Every row gives one point. Each copy is the shape, with its points in the same order, stretched, turned, moved and blurred by noise. Is it also mirrored, or only turned?

Shape:
[[-.05, -.30, -.19],
[-.06, -.94, .23],
[-.07, -.28, .36],
[-.15, -.38, -.05],
[-.37, -.07, -.25],
[.31, .47, -.24],
[.08, .19, -.74]]
Copy 1:
[[.25, -.10, -.19],
[.84, -.69, .24],
[.43, -.18, .46],
[.38, -.19, .00],
[.15, .23, -.23],
[-.64, .13, -.03],
[-.37, .02, -.60]]
Copy 1 is: mirrored
Copy 2:
[[.16, -.11, -.15],
[.68, -.46, .25],
[.12, -.12, .34],
[.13, -.23, -.01],
[-.11, -.24, -.23],
[-.25, .61, -.17],
[-.12, .26, -.65]]
Copy 2 is: only turned
Copy 3:
[[-.27, -.59, .03],
[-.47, -.94, .73],
[-.33, -.31, .52],
[-.38, -.52, .16],
[-.46, -.30, -.27],
[.33, .11, -.43],
[.08, -.25, -.73]]
Copy 3 is: only turned

Shape:
[[-.01, .11, -.08, .12],
[.53, -.18, -.02, -.38],
[-.21, .16, .50, -.02],
[-.05, -.36, -.57, -.37],
[-.09, -.11, .22, .80],
[-.39, .56, .34, .00],
[-.08, .06, .19, -.34]]
Copy 1:
[[-.07, .15, .16, -.16],
[.33, -.36, .16, .16],
[-.57, -.08, .40, .16],
[.31, -.09, -.66, -.11],
[-.35, .86, .43, .22],
[-.65, -.15, .46, -.33],
[-.26, -.32, .06, .02]]
Copy 1 is: only turned
Copy 2:
[[-.06, .20, -.17, -.09],
[.25, .08, .60, -.56],
[.34, -.45, -.45, .04],
[-.68, .13, .47, -.50],
[.18, .20, -.25, .82],
[.15, -.25, -.94, -.02],
[.01, -.40, -.12, -.33]]
Copy 2 is: mirrored
Copy 3:
[[-.25, .25, -.09, .12],
[-.15, -.50, .17, -.02],
[-.16, .54, .42, -.11],
[.17, -.20, -.60, -.10],
[-.13, .54, .26, .65],
[-.41, .77, .16, -.35],
[-.07, .21, .13, -.31]]
Copy 3 is: mirrored
